Every row gives one point. To make a cloud, some directions were put in groups of two or more. Within a group, all points are equally far from the middle, so they leave a hole (a ring in 2 directions, a hollow ball in 3). The other directions are filled evenly. Then the cloud was stretched, turned, moved and blurred a little. How many holes are there, and how many directions does each take, smallest first?

Cloud, 13 rows:
[[ 2.1 -3.7]
 [ 3.6  0.0]
 [ 6.5  4.2]
 [-4.6 -4.1]
 [ 4.4 -5.0]
 [ 0.1 -4.5]
 [ 4.1  6.9]
 [ 0.1 -6.5]
 [ 6.6 -3.0]
 [-2.8 -1.4]
 [-0.2  6.8]
 [ 5.8 -0.5]
 [ 1.6  4.0]]
Holes: 0

Cloud:
[[-3.0  8.0 -0.9]
 [ 1.5  3.2 -4.7]
 [-6.3  0.6 -5.1]
 [ 1.3  6.5 -1.9]
 [-6.4 -2.5 -2.4]
 [-5.9  1.7  3.9]
 [-1.2  8.1  3.2]
 [ 2.3  6.8  0.9]
 [ 1.0 -1.1  6.4]
 [ 0.7  5.8  6.2]
 [-2.4 -3.1 -5.9]
 [ 4.2 -0.6  1.2]
 [-1.9  2.6  7.2]
 [ 1.4 -4.7 -0.6]
 [ 0.2  6.7  5.5]
 [ 1.5  6.8 -1.3]
 [-2.1  8.3  0.2]
 [-1.8 -2.5  5.5]
 [-0.7 -1.7 -6.2]]
Holes: 1 (3)

Cloud, 29 rows:
[[-0.1 -2.0  0.6 -5.2]
 [-7.1  0.5 -0.4 -6.2]
 [-5.8  7.3  0.3 -1.4]
 [-2.5  5.0  8.6 -0.2]
 [ 2.9  3.6  1.1  7.4]
 [-0.2  5.8  4.9  1.9]
 [ 4.6 -0.7  0.0  7.0]
 [ 1.5  1.6  5.1  5.5]
 [-0.2 -4.3  0.0 -0.8]
 [ 5.3  2.5 -0.5  5.2]
 [-1.6  4.8  3.0  5.7]
 [ 2.7 -1.8  4.4  3.4]
 [ 4.4  1.9  2.5 -1.0]
 [ 0.0  4.4 -0.1  9.3]
 [-0.2  6.8 -2.4  7.7]
 [ 3.1 -1.4 -2.4 -0.5]
 [ 0.1 -0.3 -6.8 -2.1]
 [ 0.4 -1.9 -4.5 -1.3]
 [-3.3  7.2 -4.3  4.8]
 [-5.2 -3.8 -5.2  3.3]
 [-5.5  6.5 -1.4  1.1]
 [ 0.9  6.4  2.3  3.6]
 [-6.5  2.9 -4.4  5.1]
 [ 1.2 -6.6  1.3  5.6]
 [ 1.2 -3.8  3.8 -0.8]
 [-1.0 -8.9  3.8  5.3]
 [-0.1  7.7  2.5  1.7]
 [-8.5  4.9  3.1 -4.3]
 [-1.1  3.0 -7.2 -6.2]]
Holes: 1 (2)
